Each point is reached from the start by the listed moves, each made 0, 1 or 2 times, or once backwards (-1), plus a little noise. Say if it took an odd or an even number of moves. Then give how often each move was made.
In the rows, 128 means zero.

Moves:
(1): [123 144  96 144  98]
(2): [ 91 109 143 113 113]
Start: [125 140 129 126 118]
Points:
[ 39 134  94 127  28] -> even (2, 2)
[ 87 122 143 108 103] -> odd (0, 1)
[ 56  84 191  80 117] -> odd (-1, 2)

Moves:
(1): [121 128 152 163 131]
(2): [ 85 139  70 132 166]
(3): [178 104 113 161 104]
(4): [149 110 145 122 141]
Start: [136 137 136 114 144]
Points:
[120 130  70  77 192] -> odd (-1, 1, 0, 1)
[101 149  54  83 179] -> even (-1, 1, 0, 0)
[206  83  87 213 149] -> odd (1, 1, 2, 1)

Moves:
(1): [130 129 141 111 126 112 110 120 163 120 118]
(2): [139 122 140 108 130  93 127 156 124 128 122]
(3): [ 98 102 126 116 123 104  96 136 151 119 133]
(4): [132 119 124 139 117 131  88 130 116 120 130]
(5): [106 145 152 141 116 150 141 127 129 137 114]
(6): [157 113 151 146 129 144 147 106 144 121 140]
(7): [116 118 135 118 104 121 129 118 118 111 113]
(8): [121 129 114 130 126 121 121 133 135 143 159]
(9): [120 137 132 108 138 146 124 115 153 131 154]
Start: [136 139 118 123 117 129 134 140 132 142 114]
Points:
[ 92  34 176 143  22  84  48 159  83  63  44] -> even (-1, 1, 2, 2, 1, 1, 2, -1, -1)
[109 162 135 109 115  97 170 175 154 187 156] -> odd (0, 1, 0, -1, 1, 0, 0, 2, 0)
[ 54 101 103  46  62  54  33 168 136 115 132] -> even (0, 1, 1, 1, 0, -1, 2, 1, 1)
[138 166  79  90 121  87 101 212  81 196 187] -> odd (-1, 2, -1, 1, 0, -1, 0, 2, 1)
[147 116 249  89  70 183 106  29 243  67  98] -> odd (2, 0, 0, 1, 1, 2, 2, -1, 2)

Moves:
(1): [ 93 130 136 134 138 124 106 100 121 148 105 131 115 127 133 122 155]
(2): [112 132 137 117 128 101 152 155 138 112 126 125 136 133 116 126 118]
(3): [144 134 118 112 112 127 125 113 138 137 121 141 115 128 144 119 121]
(4): [109 137 122 123 137 117 132 133 137 124 123 130 145 114 106 127 127]
(5): [146 129 135 113 127 118 128  99 125 139 117 140 135 124 154 116 123]
(6): [153 122 136 125 143 152 128 124 131 136 126 115 119 143 141 127 133]
(7): [143 132 117 122 123 123 122 115 127 139 129 140 134 137 135 111 122]
(8): [129 123 158 128 132 124 137 142 148 124 132 133 122 125 137 121 135]
(9): [142 113 119 141 131 137 126 127 123 128 126 118 127 127 135 139 148]
(10): [129 123 112 135 125 134 112 118 123 126 119 128 128 134 120 137 122]
(11): [155 129 118 130 126 126 130 132 117 133 128 126 124 126 118 136 120]
(12): [125 120 129 117 134 122 129 124 126 126 141 119 139 125 115 130 132]
(13): [119 142 147 120  99 115 146 107 154 151 112 146 120 125 143 103 112]
(14): [134 147 162 117 108 112 140 125 152 140 125 147 134 128 142 122 125]
Start: [131 123 138 132 162 124 114 127 127 141 133 115 134 126 141 143 125]
Points:
[205 144  40  73 140  79 112 161 114 119 198 136 174 115  55 146  61] -> even (-1, 0, 2, 1, -1, -1, 2, 0, -1, 0, 2, 2, -1, 0)
[149 102  89  94 171  70  36  32  67 165  75 142  97 125 157 137 122] -> even (2, 1, 2, -1, 2, -1, 0, 1, -1, 2, 2, 1, -1, -1)
[219 128  49  83  86  75  72   7 105 181  83 183 141 151 217 100  75] -> odd (0, 1, 2, -1, 2, -1, 2, -1, 1, 2, 0, 0, 0, 0)
[ 54 165 161  67 119  31 131  48 187 204  91 171 164 127 115  50  80] -> odd (1, 1, 0, 1, 0, 0, 2, 0, -1, 1, 0, 2, 2, 0)
[247 124  35  72 182 102 109  51  71 173 161 122 209  92 112 114  81] -> odd (-1, -1, 0, 2, 2, 0, 2, -1, 0, -1, 2, 2, 0, -1)
[221 132  89  97  99  67 117 103 157 161  93 156 135 161 163 130  95] -> even (0, 2, 2, 0, 0, 0, 2, 0, 2, 2, 1, 0, 0, 1)

Moves:
(1): [131 127 126 128 131 139 126 126 122 117 138 129 134 134 131 123 135 126
 129 129 132 126 133 116 131 117 123]
(2): [136 125 131 145 112 136 139 124 133 140 123 110 124 133 133 131 130 136
 116 115 133 148 134 128 135 123 128]
(3): [135 120 108 130 114 131 128 129 118 117 147 134 133 133 115 123 126 138
 127 120 122 136 134 134 112 132 131]
(4): [134 128 123 133 123 126 135 126 134 133 132 114 126 118 124 130 128 141
 133 137 127 133 135 119 110 119 143]
(5): [114 131 127 123 138 133 123 126 136 131 125 129 123 124 125 106 127 132
 124 126 141 136 120 126 133 128 122]
(6): [132 122 119 135 143 124 137 130 133 124 130 129 131 128 133 115 127 133
 137 126 129 123 120 127 131 130 127]
(7): [136 121 137 121 130 127 125 127 129 124 128 128 116 129 136 132 139 124
 122 132 143 126 121 125 126 119 127]
(8): [118 129 126 133 143 126 129 132 118 130 133 129 123 130 127 124 119 122
 127 131 130 121 131 143 120 133 118]
(9): [126 132 118 129 139 136 122 134 133 124 120 129 111 129 117 135 144 138
 133 139 140 137 137 139 139 130 129]
(10): [137 127 139 125 116 144 139 134 131 133 125 141 124 134 137 127 116 139
 137 121 127 109 107 118 145 140 145]
(11): [135 131 135 138 115  99 127 147 117 138 146 123 122 132 140 159 138 134
 125 137 146 123 149 131 122 145 123]
(12): [129 124 138 134 136 127 132 124 130 130 134 117 117 121 128 130 140 123
 132 140 118 110 113 132 127 136 114]
(13): [110 116 126 127 133 134 143 117 129 137 124 128 124 130 124 141 133 134
 120 125 130 123 127 120 134 116 132]
(14): [123 135 136 120 141 119 144 133 132 125 123 123 127 131 131 118 137 128
 139 130 139 115 120 142 128 128 125]
(15): [120 131 130 125 131 137 117 145 127 129 122 139 141 123 136 120 126 132
 135 139 129 131 128 134 121 132 123]
(16): [116 121 120 123 115 131 127 135 141 122 122 116 111 124 121 137 140 134
 130 123 131 132 118 103 122 122 135]
(17): [123 128 126 131 125 137 129 125 153 136 124 135 129 121 123 125 119 129
 121 125 133 130 129 129 137 137 128]
(18): [128 128 114 115 120 131 131 139 122 110 116 120 112 124 126 146 122 148
 127 128 118 132 139 115 125 125 127]
(19): [123 131 123 134 140 121 115 135 131 121 127 124 128 130 120 115 124 134
 121 123 123 121 122 128 130 122 125]
(20): [137 131 126 132 125 117 127 118 129 146 132 125 132 142 129 117 133 115
 124 131 121 127 130 133 132 123 118]
(21): [121 131 128 129 114 127 129 124 130 129 137 133 123 138 127 138 126 129
 118 140 139 138 119 125 128 124 140]
(22): [129 121 129 119 132 137 110 145 118 130 149 136 130 129 143 143 135 120
 125 132 129 144 122 135 127 120 128]
(23): [115 129 132 135 127 120 142 133 120 126 130 139 118 132 125 124 139 130
 114 129 130 119 140 119 122 128 135]
(24): [133 123 123 133 122 127 132 128 124 133 124 126 125 117 122 115 138 126
 135 132 118 123 136 123 138 107 123]
Start: [125 122 122 119 127 133 122 130 125 129 137 123 123 118 133 124 107 140
 129 123 125 123 120 134 130 141 126]
Points:
[ 63  95 110 157 197 159 194 193 193 110  63 126   7 126 108  65 155 227
 126 103 192  29  73  98 171 148 141] -> odd (0, 1, 0, 0, 0, 2, 2, 2, 2, 2, 0, 0, 1, 1, 1, 2, 1, 0, 2, 0, -1, -1, 2, 0)
[152 138  98 126  23 129  99 222  96  86 208 101 115 132 154 198  76 216
 113 119 139 148 143 104 131 141 133] -> odd (2, 1, 1, 0, 0, -1, -1, 0, -1, 1, 2, 0, -1, 1, 0, 0, 1, 2, 2, -1, 2, 1, -1, 1)
[125  89  49  90 132 211 121 189 175  62 136  78  84 117 149 101 118 201
 135  62 129 209  81  89 119 120 116] -> odd (1, 2, 1, 0, 1, 2, 0, 0, 0, 0, -1, 0, -1, 1, 0, 2, 1, 2, 0, 0, -1, 2, 0, -1)

Moves:
(1): [127 124 137 150 126 125 105 121 124 138 127 137 106 136 121 133 119 128
 128 121 122 121 140 116 131 134]
(2): [132 123 134 138 131 128 137 118 145 140 126 125 137 137 135 121 126 134
 121 136 121 118 131 135 131 129]
(3): [130 139 124 135 131 128 120 124 115 131 135 129 120 135 121 135 128 128
 131 143 138 130 132 129 111 134]
(4): [123 132 127 134 128 109 119 127 128 127 122 132 133 132 125 122 130 134
 142 128 111 127 125 137 133 143]
(5): [124 137 127 130 121 131 129 126 125 129 130 134 124 124 124 128 132 128
 125 127 129 127 136 130 119 123]
(6): [128 127 127 127 139 127 123 129 133 123 133 128 126 133 125 131 134 134
 121 136 141 140 132 123 122 129]
(7): [151 127 121 135 119 134 117 124 127 120 121 125 121 127 120 131 136 143
 125 132 130 125 130 121 115 127]
(8): [139 138 121 127 123 118 128 134 135 122 118 134 122 133 131 126 126 131
 133 129 130 131 127 134 120 129]
(9): [121 130 129 127 129 133 129 143 125 131 124 130 125 127 126 130 129 126
 130 130 134 127 126 131 136 134]
(10): [127 136 130 129 129 133 128 138 129 133 122 128 134 127 131 132 128 124
 129 119 125 133 128 128 130 124]
(11): [135 129 134 132 129 128 127 133 131 125 134 129 131 125 129 142 134 128
 129 121 131 120 122 133 130 129]
(12): [119 117 127 132 130 128 129 122 110 138 129 137 135 130 144 124 117 141
 130 130 126 132 125 130 138 141]
(13): [120 128 122 124 127 127 126 121 123 135 112 122 123 111 123 120 129 116
 122 125 124 127 127 128 125 117]
(14): [133 137 141 126 126 122 123 125 129 129 123 117 135 122 128 124 116 121
 128 131 132 123 139 129 124 132]
(15): [126 127 135 141 131 122 132 134 123 131 138 129 117 126 116 138 124 134
 130 115 136 123 127 118 140 112]
(16): [123 108 115 131 139 121 139 127 142 112 115 123 131 123 125 133 127 124
 127 134 135 126 142 124 111 126]
(17): [128 133 128 136 133 135 125 124 132 118 128 127 126 133 129 125 127 132
 123 127 124 128 124 129 140 132]
(18): [128 139 125 125 143 120 142 128 140 134 121 132 143 140 121 135 125 131
 112 122 122 134 144 130 122 150]
(19): [122 125 130 140 119 121 126 136 117 134 132 127 131 134 129 126 126 124
 123 126 138 135 133 122 119 137]
(20): [121 123 147 134 129 129 135 134 128 131 118 138 123 130 122 118 123 126
 128 121 123 131 126 127 120 129]
(21): [128 131 130 130 124 123 125 127 134 130 128 129 133 126 129 125 118 128
 132 126 130 117 123 121 125 130]
(22): [130 129 121 126 117 122 137 133 133 119 121 132 118 134 134 140 132 131
 119 128 118 131 118 124 136 119]
(23): [124 126 127 122 133 132 125 138 120 130 140 119 126 118 124 126 120 125
 125 127 128 125 120 132 125 118]
(24): [135 127 126 121 122 121 117 131 121 127 131 135 138 130 124 128 117 118
 135 133 137 118 124 138 134 117]
Start: [128 128 133 127 118 135 125 138 120 116 121 106 134 142 131 118 133 121
 127 123 132 118 129 120 124 128]
Points:
[177 109 213 249 100 110  42 104  95 162  88 127  96 178 139 133  84 180
 142 147 119  72 130 103  98 175] -> odd (2, 2, 2, 1, -1, 1, 2, 0, 0, 1, 2, 2, 0, 2, 0, 0, 0, -1, 0, 2, 1, 1, 0, 0)
[184 120 148 210 162  30 152 127 243  78  82 108 163 201  61 118 134 192
 102 125 154 108 228 109  25 176] -> even (0, 2, -1, 2, 1, 2, 2, 2, -1, -1, 0, -1, -1, 1, 2, 2, 0, 2, 1, 1, 0, -1, 0, 0)
[173 119 119 139  90 131 159 155 132  91  56 130 166 180 130 148 112 132
  60 149 140  98 162 147  98 168] -> even (0, 1, 0, -1, 1, -1, 2, 0, 2, -1, 1, 1, 0, 1, -1, 1, 1, 2, 1, 1, -1, 2, 0, 2)
[ 75 161 173 178  99 124 106 189  59 198  81 134 107 123  69  85  53  63
 118  80 179  97 166  94  62 125] -> odd (1, 0, 1, -1, 1, -1, 0, 1, 2, 1, -1, 0, 2, 0, 1, 0, 0, 1, 2, 2, 2, -1, 1, 1)
